Every row gives one point. Each copy is the shape, with its points in the same order, turned, moved and blurred by noise. Is it also mirrored, or only turned?

Shape (6 x 2)
[[-0.55  0.57]
 [-0.17  0.26]
 [-0.46  0.07]
 [-0.42 -0.16]
 [ 0.67 -0.39]
 [ 0.40  0.34]]
Copy 1 (6 x 2)
[[-0.17  0.82]
 [-0.26  0.23]
 [ 0.05  0.35]
 [ 0.18  0.22]
 [-0.61 -0.63]
 [-0.86  0.08]]
Copy 1 is: mirrored
Copy 2 (6 x 2)
[[-0.56  0.54]
 [-0.31  0.14]
 [-0.08  0.52]
 [ 0.17  0.36]
 [ 0.39 -0.81]
 [-0.44 -0.37]]
Copy 2 is: mirrored

Shape (7 x 3)
[[ 0.42  0.39  0.13]
 [-0.02 -0.20 -0.92]
 [ 0.57  0.25  0.59]
 [ 0.27  0.43  0.21]
 [-0.04 -0.59 -0.46]
 [ 0.50 -0.48 -0.33]
 [ 0.29 -0.17  0.34]]
Copy 1 (7 x 3)
[[-0.53  0.21  0.29]
 [ 0.47  0.81 -0.26]
 [-0.60 -0.19  0.57]
 [-0.59  0.09  0.19]
 [ 0.66  0.27 -0.07]
 [ 0.46  0.42  0.46]
 [-0.09 -0.16  0.40]]
Copy 1 is: only turned
Copy 2 (7 x 3)
[[ 0.51 -0.09 -0.27]
 [-0.17  0.85 -0.20]
 [ 0.34 -0.71 -0.44]
 [ 0.45 -0.29 -0.02]
 [-0.58  0.48 -0.18]
 [-0.22  0.28 -0.59]
 [-0.02 -0.43 -0.46]]
Copy 2 is: only turned
Copy 3 (7 x 3)
[[ 0.45  0.51 -0.42]
 [ 0.60 -0.25  0.62]
 [ 0.19  0.49 -0.79]
 [ 0.30  0.58 -0.38]
 [ 0.12 -0.47  0.31]
 [ 0.43 -0.42 -0.16]
 [ 0.00  0.10 -0.52]]
Copy 3 is: mirrored
Copy 4 (7 x 3)
[[ 0.46  0.01 -0.41]
 [-0.69  0.65 -0.33]
 [ 0.55 -0.47 -0.60]
 [ 0.46 -0.08 -0.32]
 [-0.81  0.12 -0.43]
 [-0.47  0.07 -0.85]
 [-0.03 -0.46 -0.54]]
Copy 4 is: only turned

Shape (8 x 4)
[[ 0.07  0.15 -0.50 -0.38]
 [-0.25 -0.10 -0.04 -0.48]
 [-0.03 -0.28 -0.85 -0.59]
 [ 0.11 -0.09  0.27  0.55]
 [ 0.55  0.27 -0.34 -0.48]
 [ 0.08 -0.33  0.66  0.35]
 [ 0.18 -0.53  0.63  0.56]
 [-0.37  0.07 -0.47 -0.25]]
Copy 1 (8 x 4)
[[ 0.43 -0.67 -0.41  0.06]
 [-0.16 -0.48 -0.30 -0.08]
 [ 0.32 -1.12 -0.25  0.42]
 [ 0.24  0.48 -0.05  0.25]
 [ 0.60 -0.50 -0.92  0.12]
 [-0.22  0.63 -0.21  0.28]
 [-0.14  0.71 -0.16  0.58]
 [ 0.23 -0.73  0.04 -0.04]]
Copy 1 is: mirrored
Copy 2 (8 x 4)
[[-0.06  0.01  0.16 -0.71]
 [-0.06  0.34 -0.04 -0.22]
 [ 0.03 -0.01 -0.40 -0.91]
 [ 0.35 -0.41  0.22  0.47]
 [ 0.34  0.10  0.45 -0.69]
 [ 0.56  0.02  0.09  0.75]
 [ 0.78 -0.26 -0.10  0.83]
 [-0.31 -0.16 -0.03 -0.35]]
Copy 2 is: mirrored
Copy 3 (8 x 4)
[[-0.37  0.05  0.29  0.76]
 [-0.64  0.25  0.24  0.33]
 [-0.80 -0.29  0.40  0.86]
 [ 0.01 -0.35  0.29 -0.38]
 [ 0.02  0.04  0.66  0.80]
 [-0.15 -0.08  0.62 -0.65]
 [-0.18 -0.32  0.66 -0.79]
 [-0.54  0.00 -0.14  0.44]]
Copy 3 is: mirrored
